Every row gives one point. The ring and each string are closed loops that go straight from each point to the next, and from the last back to the first. Before rounding, they use only three directions, however many columns there are. How many times does the string pass through the ring? Passing back the other way cancels.

Ring (8 x 3):
0.203 -0.004 0.073

-0.025 -0.069 0.170

-0.258 -0.139 0.083

-0.288 -0.154 -0.134

-0.179 -0.189 -0.282

0.092 -0.243 -0.260

0.276 -0.190 -0.192

0.368 -0.026 -0.080
String (22 x 3):
-0.081 -0.188 -0.101

-0.051 -0.125 -0.249

0.009 -0.132 -0.181

-0.009 -0.250 -0.073

0.083 -0.096 -0.234

0.221 -0.162 -0.334

0.408 -0.275 -0.252

0.246 -0.265 -0.022

0.189 -0.151 -0.070

0.246 -0.037 -0.161

0.271 -0.007 -0.131

0.179 -0.043 -0.075

0.318 0.106 -0.019

0.213 0.039 0.230

0.003 -0.152 0.272

-0.002 -0.146 0.019

-0.051 -0.010 -0.042

-0.224 -0.041 0.044

-0.432 -0.184 0.168

-0.316 -0.260 0.109

-0.108 -0.150 -0.085

-0.167 -0.236 -0.036
Times through: 3
String (13 x 3):
0.253 -0.211 -0.020

0.516 -0.196 -0.116

0.383 -0.129 -0.295

0.152 -0.110 -0.289

0.007 -0.204 -0.128

-0.003 -0.100 -0.224

-0.102 -0.191 -0.128

-0.229 -0.293 -0.071

-0.294 -0.222 -0.391

-0.069 -0.168 -0.443

0.116 -0.265 -0.376

0.208 -0.069 -0.306

0.109 -0.150 -0.089
Times through: 2

Ring (7 x 4):
0.199 0.255 -0.188 -0.251

0.145 0.166 -0.048 -0.319

-0.050 -0.004 0.163 -0.191

-0.221 -0.025 0.140 -0.028

-0.229 0.058 -0.016 0.127

-0.037 0.158 -0.140 0.141

0.164 0.252 -0.227 -0.018
String (31 x 4):
0.051 0.016 0.084 0.244

-0.114 0.104 -0.088 0.254

0.120 0.079 0.005 0.200

0.112 0.093 0.006 0.037

-0.135 0.222 -0.231 -0.048

-0.077 0.321 -0.387 0.024

0.151 0.331 -0.365 0.061

0.334 0.279 -0.248 0.048

0.194 0.398 -0.434 -0.121

-0.050 0.352 -0.392 -0.235

0.023 0.190 -0.137 -0.135

0.229 0.096 0.035 -0.038

0.375 0.190 -0.063 -0.187

0.201 0.306 -0.243 -0.423

0.099 0.282 -0.218 -0.456

0.277 0.173 -0.022 -0.397

0.343 0.034 0.164 -0.103

0.055 0.108 0.003 -0.165

-0.128 0.149 -0.076 -0.294

-0.162 0.073 0.058 -0.432

-0.196 0.002 0.158 -0.394

-0.266 0.054 0.045 -0.281

-0.203 0.089 -0.014 -0.179

-0.409 0.004 0.085 -0.201

-0.400 -0.061 0.172 -0.097

-0.145 -0.105 0.266 0.060

0.129 -0.020 0.182 0.071

-0.127 0.091 -0.023 -0.045

-0.302 0.100 -0.074 -0.021

-0.642 0.090 -0.144 0.126

-0.338 0.046 -0.037 0.252
Times through: 2
String (24 x 4):
-0.233 0.112 -0.053 -0.200

-0.328 -0.039 0.162 -0.157

-0.187 -0.128 0.301 0.020

-0.004 0.037 0.079 -0.006

-0.247 0.086 -0.039 -0.044

-0.602 0.082 -0.113 0.052

-0.226 0.001 0.055 0.248

0.106 0.059 0.058 0.041

-0.200 0.174 -0.170 -0.031

0.074 0.101 -0.017 0.056

0.192 0.091 0.014 0.105

0.000 0.152 -0.094 -0.052

-0.045 0.312 -0.353 -0.070

0.262 0.357 -0.369 -0.043

0.333 0.160 -0.049 -0.020

0.040 0.159 -0.090 -0.108

-0.051 0.315 -0.321 -0.312

0.254 0.284 -0.206 -0.366

0.398 0.121 0.054 -0.208

0.024 0.139 -0.053 -0.158

-0.065 0.178 -0.100 -0.359

0.033 0.074 0.098 -0.460

0.162 -0.037 0.261 -0.227

0.065 0.030 0.117 -0.103
Times through: 5

Ring (8 x 6):
-0.185 -0.218 -0.180 -0.111 -0.069 -0.171

-0.335 -0.113 -0.031 -0.005 -0.080 -0.059

-0.351 0.081 0.060 0.184 -0.065 0.056

-0.266 0.194 0.063 0.302 -0.057 0.107

-0.096 0.278 -0.028 0.376 -0.023 0.091

0.051 0.235 -0.246 0.274 0.064 -0.074

0.062 0.132 -0.328 0.154 0.081 -0.167

-0.008 -0.095 -0.330 -0.041 0.020 -0.232
String (25 x 6):
-0.049 -0.330 -0.220 -0.165 -0.137 -0.185

-0.164 -0.397 -0.212 -0.253 -0.124 -0.227

-0.109 -0.275 -0.079 -0.065 -0.196 -0.063

-0.143 -0.102 -0.087 0.044 -0.110 -0.049

-0.243 -0.015 -0.109 0.057 -0.020 -0.086

-0.464 0.023 -0.068 0.023 0.051 -0.111

-0.548 0.018 0.055 0.059 -0.009 -0.023

-0.402 0.004 0.113 0.139 -0.115 0.075

-0.328 0.027 0.154 0.208 -0.165 0.142

-0.428 0.243 0.133 0.316 -0.026 0.130

-0.352 0.296 0.178 0.411 -0.068 0.206

-0.126 0.132 0.099 0.332 -0.163 0.174

-0.092 0.079 -0.038 0.226 -0.095 0.046

-0.164 0.246 -0.108 0.279 0.051 -0.012

-0.136 0.341 -0.139 0.341 0.100 -0.014

-0.117 0.189 -0.158 0.225 0.047 -0.055

-0.044 0.337 -0.233 0.318 0.132 -0.074

0.090 0.464 -0.377 0.379 0.236 -0.143

0.045 0.326 -0.387 0.255 0.207 -0.192

-0.055 0.226 -0.348 0.166 0.178 -0.205

0.022 0.249 -0.544 0.097 0.303 -0.361

0.119 -0.016 -0.451 -0.005 0.092 -0.291

0.072 -0.136 -0.300 -0.022 -0.049 -0.186

-0.044 -0.072 -0.160 0.062 -0.083 -0.080

-0.019 -0.175 -0.175 -0.013 -0.121 -0.106
Times through: 2
